Every row gives one point. The points of each table are mixes of a few directions, plus a little noise. How many directions does each table use, and how many do they share? Where both have some left over, give the other angles between the two spaces (their principal angles), to ten degrees, smallest first.

First:
[[-11 -35]
 [  4  13]
 [ 19  60]
 [ -1  -2]
 [-12 -36]
 [ -1  -4]
 [  2   5]]
Second, 4 rows:
[[  8  25]
 [ 11  33]
 [-12 -36]
 [ -7 -23]]
Directions: first 1, second 1, shared 1

First:
[[-31 -13   1   2]
 [ 13   1  -5 -34]
 [  9  -8  -3  21]
 [ 30   1  -4  12]
 [ -3  10   5   3]
 [-18   9   7  -3]]
Second (8 x 4):
[[ 11  -2  -9   1]
 [-14  -4  -1   0]
 [ -3  -2  -2  -5]
 [-20  -4  13  60]
 [  5  -3 -10  -7]
 [  2   3   3  -7]
 [ 18  10   4 -27]
 [  1   2   1 -16]]
Directions: first 3, second 3, shared 2; angles 40

First:
[[ 58  -8   8  -6   3 -30  18  20  -9]
 [ 26  -1   5  -1   3  -8   5   9  -9]
 [-18 -11  -6  -5  -7 -14   7  -8  25]
 [ 10 -11  -1  -6  -4 -22  12   2  14]
 [ -5  -8  -3  -4  -4 -12   6  -3  15]
 [-45  16  -5  10   2  40 -23 -14  -9]
 [-26  23   1  12   7  45 -25  -6 -26]]
Second, 10 rows:
[[-20   7  -2   5   1  19 -11  -6  -4]
 [-34  13  -4   8   1  30 -17 -10  -7]
 [ 29 -11   2  -6  -2 -27  16   9   6]
 [ 60 -23   6 -14  -3 -55  31  18  12]
 [ 16  -6   1  -4  -1 -15   9   4   4]
 [-54  20  -5  12   3  49 -28 -16 -12]
 [-36  13  -3   9   1  33 -19 -11  -7]
 [ 10  -3   1  -3  -1  -9   5   3   2]
 [ 23  -8   2  -5  -1 -21  12   6   5]
 [  6  -2   1  -1   0  -5   3   2   1]]
Directions: first 2, second 1, shared 1

First, 9 rows:
[[ 22   5  14  13  22  18  10   8   6 -10  23  10]
 [ 14  -1   8  19  22  -5 -15  24  20   1  -8  14]
 [-54  -5 -24   3 -27 -23 -51 -20  -4  45 -17 -14]
 [-54  -6 -23   9 -22 -29 -60 -11   4  49 -26  -9]
 [ -3   5   1  -4  -4  19  14 -21 -13  -2  26  -6]
 [  5   4  -2 -34 -23  16  47 -26 -28 -25  12 -16]
 [ 26   2  11  -3  13   9  25  10   1 -23   6   6]
 [ 14   3  10  10  16  14   6   3   5  -5  19   7]
 [ 30  -6   5 -12   5 -19  23  31  10 -29 -36   7]]
Second (8 x 12):
[[-11 -14   2  49   5   1 -28   4 -11   4  -3  20]
 [ 10  12  -7 -42   3 -20  -2  22 -31 -21 -24   1]
 [ 45 -16  24  27  16  -4  11  44  16 -34 -23  29]
 [-20  10 -19 -44 -15 -16  11 -17   9  17 -13 -29]
 [  0 -11  10  -2 -31  15  16 -19   7  -1  11  -9]
 [ -7  -2   3  55  24  21 -22  -5 -24   3  30  23]
 [-12  11   2 -30 -14   2 -35  -2  10  27  14 -13]
 [ -6  11 -14 -12  13   2  48 -27  22   5   7 -23]]
Directions: first 3, second 6, shared 3

First (9 x 20):
[[ -3   4   8  14   6 -15  -7 -13  -1   0   2  -3   2  -4   8   5  -2  -7
   -3   8]
 [-15  -5 -13 -24  -2  -4  18   3  33 -13 -47  60  -8  -7 -58  -5  -2  48
   14  23]
 [-10   5   2  -5  18 -20  11  -3   7 -15 -20  19   7 -12 -13  -5   9  18
    2  26]
 [ 14   1   0  -5   6  17   3  19 -29   1  32 -46  10   6  37  -9  13 -25
   -8 -21]
 [  5  -9 -10  -7 -24  24  -4   7   7  12   3   5 -11  12 -12   2 -11   1
    4 -22]
 [ -5   5   8  12   9 -18  -5 -13   1  -3  -3   2   3  -7   4   4   0  -2
   -2  13]
 [  2   4   5   4   9  -5   0   1 -11  -2  10 -15   6  -2  16  -1   6 -10
   -4   1]
 [  6  -2  -3  -5  -3  12   1   9  -9   2  11 -14   1   5   9  -3   3  -8
   -1 -12]
 [  5  -4   2  15 -20   9 -18 -10   2  17  13  -7 -10  10   7  11 -15 -16
   -2 -17]]
Second:
[[ -2 -20 -14  23   3  20 -11   2 -22   4   8  31 -15 -19   0  25  15  12
    7  16]
 [  0  16  11 -17   7 -19  11   0  11  -9  -6 -25  16  10   4 -19  -5  -8
   -6  -5]
 [  0 -22 -16  23  -7  25 -15   2 -16  11   7  34 -21 -14  -6  27   7  11
    8   9]
 [ -1  13   9 -11  11 -17  10   1   4  -9  -4 -19  15   2   5 -15   2  -5
   -5   1]
 [  0   1   2  -1   2  -2   1   1   1  -1   0  -3   2   0   1  -2   0  -1
   -1   1]
 [  0 -21 -14  22  -5  23 -13   1 -16  10   8  32 -20 -13  -5  26   9  11
    8   9]
 [ -1  -7  -4  11  18   1   1   4 -20  -6   6  11   0 -18   8   8  18   6
    2  20]
 [  2  29  20 -35 -12 -26  13  -5  37  -4 -13 -46  21  32  -3 -36 -27 -19
  -10 -29]
 [ -2  -2  -1   6  17  -4   3   3 -15  -9   4   3   3 -13   9   2  15   4
    0  16]
 [  2  -7  -6   4 -23  15  -9  -4  10  15   0  11 -14   9 -12   8 -15   1
    4 -14]
 [  2  19  14 -24 -11 -16   9  -4  26  -2 -10 -31  13  22  -4 -25 -21 -13
   -7 -21]]
Directions: first 3, second 2, shared 1; angles 80

First, 10 rows:
[[-17  29  17 -13   4   9  23  18 -31  -3  36   4  16   7 -11 -40  -9   0
    1  15   9 -22 -19  12  -5   7   0  30   5  15 -37 -12]
 [ 14 -21 -46  -6  14 -18 -24 -11  34   6 -36  -6 -15  -2   3  52   3  -6
   -1  -3 -29  29  45   4 -16  14  -5 -26 -16  -3  54  33]
 [  6 -16  30  35 -26  10  -4 -13   4  -8  -9   4  -9 -10  18  -4   7  13
   -2 -21  25  -2 -28 -30  31 -27   6 -12  11 -23 -11 -28]
 [ -1   6  37  -3  -6   6   8   1 -15   4  18  -9  13   6  -1 -31   3  -6
    0  -7  22 -17 -36  -1  19 -19   6   1  18   1 -38 -15]
 [  5  -5 -38 -20  19 -13 -11  -1  18   6 -16  -6  -6   4  -7  30  -1  -9
    1   6 -27  18  38  14 -22  20  -6  -9 -13   9  36  29]
 [ 18 -21 -10  -7   7 -15 -23 -17  27  13 -24 -18  -4   6   3  29   9 -15
    0 -14  -9  17  12   3   5  -7   1 -36   4  -4  23  25]
 [-23  19  -3  26 -14  18  23  17 -24 -23  16  32  -8 -16   7 -17 -12  30
    0  17   7 -12   0 -17  -7  12  -4  42 -16  -4  -8 -32]
 [  3  -1  14  -3  -2   0   0  -3  -3   4   6  -7   4   4  -1  -9   3  -5
    0  -5   7  -5 -11   1   7  -9   2  -5   8   1 -12  -2]
 [-14  16  23  15 -13  14  20  11 -24 -11  22  12   5  -5   4 -32  -5  14
    0   6  18 -18 -24 -10   7  -4   1  25   4  -1 -31 -29]
 [  7  -2 -26 -25  20 -13 -11  -2  14  12 -10 -12   1   9  -9  22   1 -15
    1   3 -21  14  26  17 -16  13  -4 -13  -6  10  24  31]]
Second (10 x 32):
[[-33  14  10 -26  -6 -32 -11   4   0   8  -9  -3  -7  19  14   5  -9 -22
  -25 -13 -31 -13 -16  30 -18  22   9   4   9  18  -8  21]
 [  0  30  -1 -60   3 -30   3   5  -7   0 -10  -5  25   1  -2  28 -12 -42
    6  17 -29  10  16  24 -41   5  -3 -31 -11  13 -13  17]
 [ 17 -24 -12  58   4  55  -2   5   8  12  36   3  -6 -17   1 -24  33  59
    2   3  39  -3 -10 -42  44  -8 -11  29  -5 -38  18  -4]
 [ -7 -13   5  27  -4   8  -4  -1   4   2   3   2 -16   4   5 -14   4  17
   -9 -14   9  -9 -13  -6  18   3   4  19   8  -2   5  -5]
 [ 20  -8 -10  20   4  31   3   3   3   4  20   1   8 -15  -5  -5  19  25
   13  12  22   6   5 -27  16 -11 -11   4  -8 -21   9  -5]
 [-11 -30  23  35  -8 -31   7 -24  -3 -33 -51   9 -44  23  -8 -18 -40 -14
   -2 -40   7 -10  -5  19  14  -9  28   5  32  39  -4 -47]
 [-12   1  -1   8  -2  10 -10   7   4  14  17  -2  -4   0   9  -7  14  14
  -14  -3  -2  -9 -13  -4   8  11  -2  17   1 -10   3  16]
 [  5   8   1 -21   2 -14   5  -2  -3  -7 -11  -1   9   0  -6  11 -11 -20
    9   7  -7   7  12   9 -16  -3   0 -17  -3   9  -6  -2]
 [ 14  25 -14 -37   6  10   1  13  -2  15  23  -6  35 -15  -1  20  17  -5
   11  31  -8  12  13  -6 -21   1 -16 -18 -23 -18  -1  26]
 [  8  -2   3  -4   0 -10   8  -7  -5 -14 -16   2  -1   0  -8   3 -14 -13
   13   0   2   7  11   4  -5 -10   4 -13   2  11  -3 -17]]
Directions: first 3, second 3, shared 0; angles 40, 80, 80
